Each row of a before or after table is a point. One or more steps were done to the points. Then noise was added and the rows were shuffled. The steps act on how far a point lies along the listed directions, d1 being the first. Write out the steps. A step turns or swaps two directions, mirrors them in a line or flattens them onto one, adds a multiple of one to another, or multiplies one. Angles are multiples of 10 degrees, from the lower direction toward the higher: turns from -170 to 170, lines from 10 to 170 but not 90. Use the fewest steps. Two steps may share a direction if one is a turn and the other turns, adds or multiplies; they go together, in the order done. Otherwise the lowest direction goes first.

Directions:
(1): [-24  24  48]
(2): [-53 -22 -15]
Before:
[[  2  -9  -6]
 [  1   4   0]
 [-21  15  60]
 [ -4   1  -8]
 [ 58  37  41]
 [ -3   1  -3]
 [  0   5  -9]
 [ -7  -3 -16]
 [-20  21  20]
 [ 28  13   0]
 [ -1  -6  -8]]
After, 11 rows:
[[ -1   2  -2]
 [  2   3 -11]
 [ -7   6  16]
 [  0   4  -6]
 [-15   6  45]
 [  0   6  -8]
 [-11  19  13]
 [  3  -3  -5]
 [ -1   4  -1]
 [  2   3  -6]
 [  4  -7  -3]]
Steps: multiply d1 by 0.7; multiply d2 by 0

Directions:
(1): [-10  43  26 -30   6  44  -8   6]
(2): [ 60  -6  15   8  22   6 -32   8]
(3): [-29 -14  -9  16  44  17 -27 -34]
(4): [  9 -16 -35   5 -39  46 -15  -4]
Before:
[[-35 -10 -14  12   9 -20  18   6]
 [ 25 -31 -26  16  32  13 -43 -27]
 [ 39 -24   8  -5 -10 -22  26  12]
 [-43  -8 -10   4  -3  50  15 -17]
 [ 22 -40 -16  20   5  -5  -5   8]
 [-18  -4  -9  -4 -43  12  15   0]
 [ -6 -21  -4  17  37  10   2 -25]
 [-18 -22 -37  36   6  26 -15 -36]
 [ 27  28   4  -3 -14 -35   9  22]
 [ 40 -28  -3  21   2  -9 -18  17]
 [ 14 -23 -14  35  28  22 -21 -29]
 [ 36  26  35 -13   1 -33   7  30]
 [ 28  23  21  -6  27  25 -17   2]]
After:
[[ 27  -3 -24   0 -59  12   2  19]
 [-40  22  16   9  51   4   1 -30]
 [-37  17  -4 -14 -25  29  10  11]
 [-13  -8  -3   5  31  34  -1 -26]
 [  7   9  36  -5   9 -30  13   9]
 [-59   9 -24 -14  16  24  -2 -35]
 [ 26  26 -15  -4 -39   1  -1  18]
 [-31  14   7 -18   2  32  10  12]
 [ 18   8  15   1  32  16 -18  17]
 [-47   8  -5  12  21  28   6 -32]
 [ 10   7   9 -30 -27  28  27  11]
 [-13 -23 -38  22 -21  -1  13 -15]
 [ -5 -20  26  21  53 -23  17 -10]]
Steps: multiply d1 by -1; turn d2 and d4 by 140 degrees

Directions:
(1): [-24  18  29 -30 -32 -20 -10 -22 -41  27 -19 -15]
(2): [ 10   3  -6 -32   1  40  17 -11  14 -22 -60 -15]
(3): [  8 -18  21   7   5 -58  17  -6  20  -9 -38  33]
Before:
[[-11  -8  24   7   4 -33 -11   8  -5  16   3  12]
 [ 12 -12 -21  17  24  15   7  12  13 -21  11   6]
 [ 10  -1 -27  -6   9  60  14  15   2  -9  10 -10]
 [ -3  15  11 -38 -16  37   7 -12 -17   2 -57 -29]
 [-14  18  -5  -5  -1  42 -18   6 -13   9  54 -16]
 [  5  -3 -22   6  21  41 -12   7  -2   3  35 -11]
 [  9  -3  -8  24  25 -36   4   9  12 -11  14  28]
 [  7  -5 -26  11  11  40 -26  11   8  -6  42 -13]
 [ -8  -3 -10 -30 -11  27 -16 -13  -6 -18 -54  -6]]
After (9 x 12):
[[ -1   9 -11  24  14 -19 -11   8 -10   8  48  11]
 [  0  12   1 -33 -10  47  11  -7  -7  -7 -56 -32]
 [-16   0  11   3  -7 -29  -7  -5 -30  10  14   3]
 [ -4 -11  23  -5 -15 -58 -16 -14  -5   9 -22  17]
 [ -4 -11  34 -12   4 -48  17 -11  20 -10 -34  29]
 [-15   5  25 -21 -23 -27  13 -12 -31  17 -29   9]
 [-15   6 -15 -27 -16  40 -26 -13 -18 -10 -40 -17]
 [  4 -12  -3  19  24  13  -7  25  19  -1  18   6]
 [ -6 -10  24  -6   1 -44  -5 -18 -17  14 -19  16]]
Steps: turn d2 and d3 by -150 degrees; turn d1 and d2 by 130 degrees
